Each point is reached from the start by the listed moves, each made once or not at all, plus a little noise. Say if it took an odd or an even number of moves. Then give how often each move was made.
In the rows, 128 means zero.

Moves:
(1): [192 125  87 124]
(2): [ 91 137  73 103]
(3): [136 161 135 165]
Start: [167 138 155 119]
Points:
[193 146  60  89] -> even (1, 1, 0)
[237 167 121 154] -> even (1, 0, 1)
[202 178  67 125] -> odd (1, 1, 1)

Moves:
(1): [165  93 109  82 117 135 127]
(2): [148 154 126 142 107 124 101]
(3): [139 123 143 115 122 141  91]
(4): [172 126 158 138 105 135 107]
(5): [147 118  96 130 165 111 123]
(6): [154 103  91 122 127 165 129]
Start: [126 120 156 135 138 135 148]
Points:
[210  83 168  98 107 143 131] -> even (1, 0, 0, 1, 0, 0)
[249  52 101  93 137 167 129] -> even (1, 0, 0, 1, 1, 1)
[178  81 148  77 121 157 113] -> even (1, 0, 1, 0, 0, 0)
[221 113 162 136  90 189  63] -> even (0, 1, 1, 1, 0, 1)
[236 106 116 155 134 153  93] -> even (0, 1, 0, 1, 1, 1)

Moves:
(1): [181 142 124  84 125 137 175 121  68]
(2): [ 95 133 128 138 102 106 159 140 123]
(3): [136 160  82 148 176 140 134 141 150]
(4): [158 146 149 134 173 155 172  98 153]
(5): [139 125  93 152 131 110 100 120 142]
(6): [123 120 142 150 182 134 147 100  92]
(7): [ 98 150  91 141 118 166 139 116 177]
(8): [143 129 128 171 122 154 127 145 136]
(9): [153 175 128 134 127 159 133 119 132]
Start: [122 135 136 124 155 140 110 125 144]
Points:
[ 98 148 113 205 192 209 137 104 164] -> odd (0, 0, 0, 0, 0, 1, 1, 1, 0)
[197 158 166 110 248 180 218  65  73] -> odd (1, 0, 0, 1, 0, 1, 0, 0, 0)
[240 249 108 111 242 221 209  92 132] -> even (1, 0, 1, 1, 0, 0, 0, 0, 1)
[227 196  74 132 246 170 183  96 146] -> even (1, 0, 1, 1, 1, 0, 0, 0, 0)

Moves:
(1): [139 129 128 112 153 153 145 120 123 111 164 144 120 141]
(2): [124 119 139 126 128 159 127 134 122 129 124 124 132 135]
(3): [147 117  98 152 120 135 116 146 117 125 113 131 115 130]
(4): [193  86 141 121 126 151 147 122 144 135 125 119 141 117]
(5): [151 151 128 126 138 114 122 110  94 145 120 115 132 131]
(6): [111 108 134 102 145 124 136 119 130 151 122 143 126 134]
(7): [170 131 107 136 139 114 157 145 127 149  94 179 111 142]
(8): [115 137 148 107 149  92 116 140 112 110  99 160 134 110]
(9): [147 121 118 151 130 122  83 115 132  88 125 134 154 109]
(10): [108 114 146 159 147 122 102 141 152  95 135 101 114 131]
(11): [132 101  96 105 150 115 121 149 162 132 130 154 151 123]
Start: [110 136 140 126 121 125 133 130 130 119 122 133 141 124]
Points:
[193  50 119 118 142 159  99 139 177  92 113 152 208  97] -> even (0, 1, 0, 1, 0, 0, 0, 0, 1, 0, 1)
[206  41 106  79 181 119 157 190 146 154  33 249 156 121] -> odd (0, 1, 1, 1, 0, 1, 1, 1, 0, 0, 1)
[168  70 156  46 188 113 135 137 125 156  75 180 190 107] -> even (0, 1, 0, 1, 1, 1, 0, 1, 0, 0, 1)
[170 132 108 158 133 104 116 135 132 102  84 189 151 120] -> even (0, 0, 0, 0, 0, 0, 1, 0, 1, 0, 0)
[162  42 177 130 181 187 107 113 165  59 148 128 161 124] -> even (1, 1, 0, 1, 0, 1, 0, 0, 1, 1, 0)
